Rows are points. Each copy is the shape, with its points in the same order, stretched, turned, moved and blurred by noise. Is it also mirrored, or only turned?
In the rows, zero is written as 128.

Shape (6 x 2):
[[169 159]
 [166 138]
 [ 41 137]
 [163 149]
 [131 153]
 [ 85 105]]
Copy 1:
[[181  70]
 [184  97]
 [ 40 143]
 [175  88]
 [141  93]
 [ 98 164]]
Copy 1 is: mirrored
Copy 2:
[[138 119]
 [126 105]
 [ 36 164]
 [131 115]
 [108 134]
 [ 55 120]]
Copy 2 is: only turned
Copy 3, 6 rows:
[[ 91 113]
 [105 101]
 [181 189]
 [100 109]
 [118 136]
 [175 143]]
Copy 3 is: mirrored

Shape, 8 rows:
[[214 155 119]
 [136 160 145]
 [151 166 146]
 [153 154  41]
 [143 118 143]
 [129 126 124]
 [ 94 122 130]
 [100  38 158]]
Copy 1, 8 rows:
[[197 171 131]
 [127 149 121]
 [133 154 111]
 [142 179 213]
 [144 114 135]
 [128 124 150]
 [ 99 110 148]
 [138  27 152]]
Copy 1 is: mirrored
Copy 2, 8 rows:
[[121 233 166]
 [116 144 165]
 [113 166 175]
 [213 184 126]
 [102 151 121]
 [131 140 120]
 [131 102 111]
 [ 79  97  31]]
Copy 2 is: mirrored

Shape, 8 rows:
[[146 151 165 103]
 [100  63 145 125]
 [141 128 189  92]
 [120 114 164  85]
 [ 67 155 116 181]
 [112 126 119 108]
 [164 174 154 131]
 [136 154  74 193]]
Copy 1 (8 x 4):
[[137 108 182  86]
 [121  72 125 182]
 [129  69 174  84]
 [121  75 142 107]
 [ 59 182 158 173]
 [121 125 110 124]
 [145 154 202  90]
 [145 233 161 185]]
Copy 1 is: only turned
Copy 2, 8 rows:
[[137 135 193 167]
 [116  99 111 155]
 [140 105 193 181]
 [123 100 178 153]
 [205 142  96 102]
 [128 129 149 114]
 [149 167 188 170]
 [146 203  94 117]]
Copy 2 is: mirrored
Copy 3, 8 rows:
[[196 136  75 156]
 [164 110 171  98]
 [221 126  93 146]
 [197 100 115 145]
 [122 182 162 161]
 [139 118 117 141]
 [183 177  53 154]
 [ 81 202  95 123]]
Copy 3 is: mirrored

Shape:
[[171 105  75  81  77 105]
 [ 99 103  95  91  75  85]
 [122  94 120 174  78 124]
 [110 140  56  84 118 191]
 [138 186  86 174  86  72]
 [150 219 159 105 162  91]
 [125 102 159 114 166  95]
 [119 129 159 146 150 102]
 [156 112 122 165 166  88]
 [ 91 176 131  67 158 178]]
Copy 1:
[[162  97 103  69  79  71]
 [126  57 108  83 107  51]
 [139  51  83 137  78 127]
 [ 49 114 168  64  68 100]
 [102  89  21 107  70  82]
 [ 63 188 107 162 122  37]
 [140 136 142 159 153  82]
 [106 113 112 161 130  96]
 [128 122  91 133 134 125]
 [ 28 161 191 141 103  66]]
Copy 1 is: only turned
Copy 2:
[[134 102  47  53 110 107]
 [ 98 117  77  53 145  74]
 [ 92 134  73 134 154 102]
 [133 158  71  35 157 184]
 [111 181 114 105  82  64]
 [140 124 189 107  70 117]
 [136  87 143 116 164  93]
 [118 123 147 135 151 104]
 [161 125 129 132 154  85]
 [128 129 153  59 140 192]]
Copy 2 is: only turned
Copy 3, 10 rows:
[[153  84 158  78  75 111]
 [ 99  60 152 112  89 125]
 [150  67 106 151 107 127]
 [141  99 149  61 162 172]
 [115 140  79 119  60 140]
 [106 193 167 147 108 120]
 [110 106 162 161 146  70]
 [113 120 136 170 137  98]
 [131 128 106 140 131  66]
 [107 135 190 118 180 167]]
Copy 3 is: only turned

Shape, 14 rows:
[[127 135 143 119 202 127  68 147]
 [106 136 113 160 130 173 111 133]
 [ 24 153  56 117 137 150  70 185]
 [ 79  82 133  77 121  72 125  97]
 [136 152 158 139 157 134  96  71]
 [149 122 144 136 137 115  45 116]
 [153 137 130 128 147 170 127 131]
 [121  82  61 126  86 106 178  78]
 [165 168 169  72 167  93  62 126]
 [152 154 147 156  94 114  93  98]
 [154  89 146  88 166 204 174 125]
 [102 140 112 165 117 151  37 128]
 [157 140 172 155 120 103 130 163]
 [ 72 120  89  62 190  72 162 158]]
Copy 1:
[[142  56 107 138 126 185  96 166]
 [132 120 137 156 159 150 186 126]
 [237 175 124 174 186 215 138 185]
 [112 169  89 130 190 170  45 152]
 [ 84 101  76 123 129 181 147 102]
 [137  84  94 161 122 175  97  87]
 [103  99 153 112 119 132 160 121]
 [120 192 118  77 210 108 138  69]
 [122  93  81 111  62 187  59 129]
 [109 131  79 148 109 138 149  65]
 [ 47  85 217  87 146 121 142 162]
 [172 115 105 193 150 197 152  90]
 [105  99 108 155  91  78 130 141]
 [162 154 101  72 174 155  61 229]]
Copy 1 is: mirrored
Copy 2:
[[ 92  96 115 148 171 105  65 126]
 [117 153 102 164 160 154 160 127]
 [137  56  62 163 204 180 162 135]
 [120  57  77 145  97  70 167  97]
 [108 138 127 200 141  71 122 113]
 [ 83 109 124 188 129 128  90  81]
 [118 150 147 122 166 127 144 120]
 [200 151  88 137  85 130 193  82]
 [ 90  41 187 153 163  69  76 105]
 [113 129 151 204 113 123 140 105]
 [110 165 135  55 174  99 183 115]
 [ 91 125  97 217 159 168 128  90]
 [ 98 118 159 134 108 134 113 160]
 [172  42  91  80 151  76 116 161]]
Copy 2 is: mirrored
Copy 3:
[[117 175 132  95 172 125  93 122]
 [ 94 147  74 139 154 129 164 110]
 [ 85 206  64  21 161 100 186  87]
 [165 152 190  73  83 153 146  98]
 [119 178 143 171 129 135 108 106]
 [ 81 200 172 129 136 166 102 123]
 [121 135 107 152 140 112 138 161]
 [130  83 190 122  57  99 207 123]
 [135 206 181 114 117 133  55 172]
 [ 80 165 130 172  94 138 114 130]
 [183  99 131 145 159 140 150 175]
 [ 48 215 114 117 158 157 151  89]
 [101 112  83 126 114 142  70 157]
 [196 108 137  12 113  59 130 124]]
Copy 3 is: mirrored
Copy 4:
[[ 78 117 139 121 208 117 153 115]
 [152 104 111 134 140 163 169  88]
 [133 125  62 104 157  85 223  80]
 [ 96 122 154  77 126  41  86 129]
 [101 131 177 144 137 134 131  99]
 [100 163 143 147 165 128 103  81]
 [139 128 143 121 148 170 137 121]
 [212 133 153 116  90  87  76 113]
 [ 46 199 172 129 168 104 100 148]
 [118 167 143 173 104 136  90 107]
 [142  87 165  56 165 191 135 131]
 [131 144 103 150 145 137 161  42]
 [ 86 130 112 156 140 142  85 176]
 [104 109 126  73 182  25 143 194]]
Copy 4 is: only turned

Shape (14 x 9):
[[124 165 131 111 143 157 218 110  78]
 [ 93 139  95 157 173  96 196  93 145]
 [ 45 124 135 127  81  81  83  52 142]
 [100  93 163 138 152 116 190 145 108]
 [ 91 137  77 118 129 153 116 136 125]
 [ 99 168 172 100  80  75  85  85 120]
 [114 146 166 136  91  91  47  64 125]
 [136 127 116  94 118 118 212 139  96]
 [126 149  77  49 148 112  80 101 142]
 [180 140  82 106  95 130 129  84 130]
 [122 133 135 130 199 155 177 137 118]
 [119 134 178 127 134 137 197 128 142]
 [105 100 171 145 126  85  68  71  75]
 [114 101  97  93 144 152 141  60 134]]
Copy 1, 14 rows:
[[ 87  41 171 135 167 193 129 125  70]
 [104  78 143  61 165 119 145 181 117]
 [143 192 171  80  48  98 156 172  93]
 [ 80 108 185 110 169 163 158 102 117]
 [117 154 139  91 166 145  82 148 115]
 [180 155 157  96  41 139 179 119  90]
 [160 154 140 103  16  80 149 114 109]
 [108  78 137 156 177 208 166 134 118]
 [131 180  57  91 101 180 126 162 131]
 [144  82  80 164 114 133 137 158 155]
 [ 62  86 152  74 170 159 103 104 118]
 [105  81 194 107 129 167 133 113 142]
 [102 156 144 114  24  87 168 106  68]
 [ 72 126 118 126  99 152 108 182 146]]
Copy 1 is: mirrored
Copy 2 (14 x 9):
[[105 184 151 105  80 182  93 185 133]
 [135  73 108 133 114 194 110 161 152]
 [ 87  64   7 124 130 114 113  59 133]
 [110 124 168 121 140 168  71 146 162]
 [153 132  86 111 120 134 102 131  93]
 [ 54 116  71 144 117 104 138 101 114]
 [ 78  85  67 161 107 101 146  52 122]
 [107 164 176  88 115 157 114 197 139]
 [139 115  94 143 152 153 197 110  76]
 [136 137 131 122  93 134 183 145 121]
 [152 142 160 149 130 200 108 149 137]
 [110 155 148 147 127 158 104 166 186]
 [ 81  83 108 126 115 138 111  35 115]
 [156 120  90 112 138 178 159  93 143]]
Copy 2 is: only turned
Copy 3 (14 x 9):
[[159 105 102 202 144 174 165 101 128]
 [107  73  81 138 133 119 177 127  66]
 [ 71  99  57 115  33 112 144 138 161]
 [105 144  94 175 133 154 145 170  87]
 [128  98 105  85 142 155 125 107 157]
 [ 98 115  72 152  59  87 152 143 206]
 [ 99  92  76 146  44  72 108 155 197]
 [143 117 134 157 136 165 184 140 133]
 [ 67  51 142  95 130 102 142  99 200]
 [147  60 164 124  91 112 140 116 172]
 [108 106 106 175 173 137 124 117  98]
 [114 163 107 188 113 125 148 123  96]
 [ 87  73  65 175  65 113 101 191 171]
 [ 76  63 137 146  90 149 121  96 129]]
Copy 3 is: mirrored
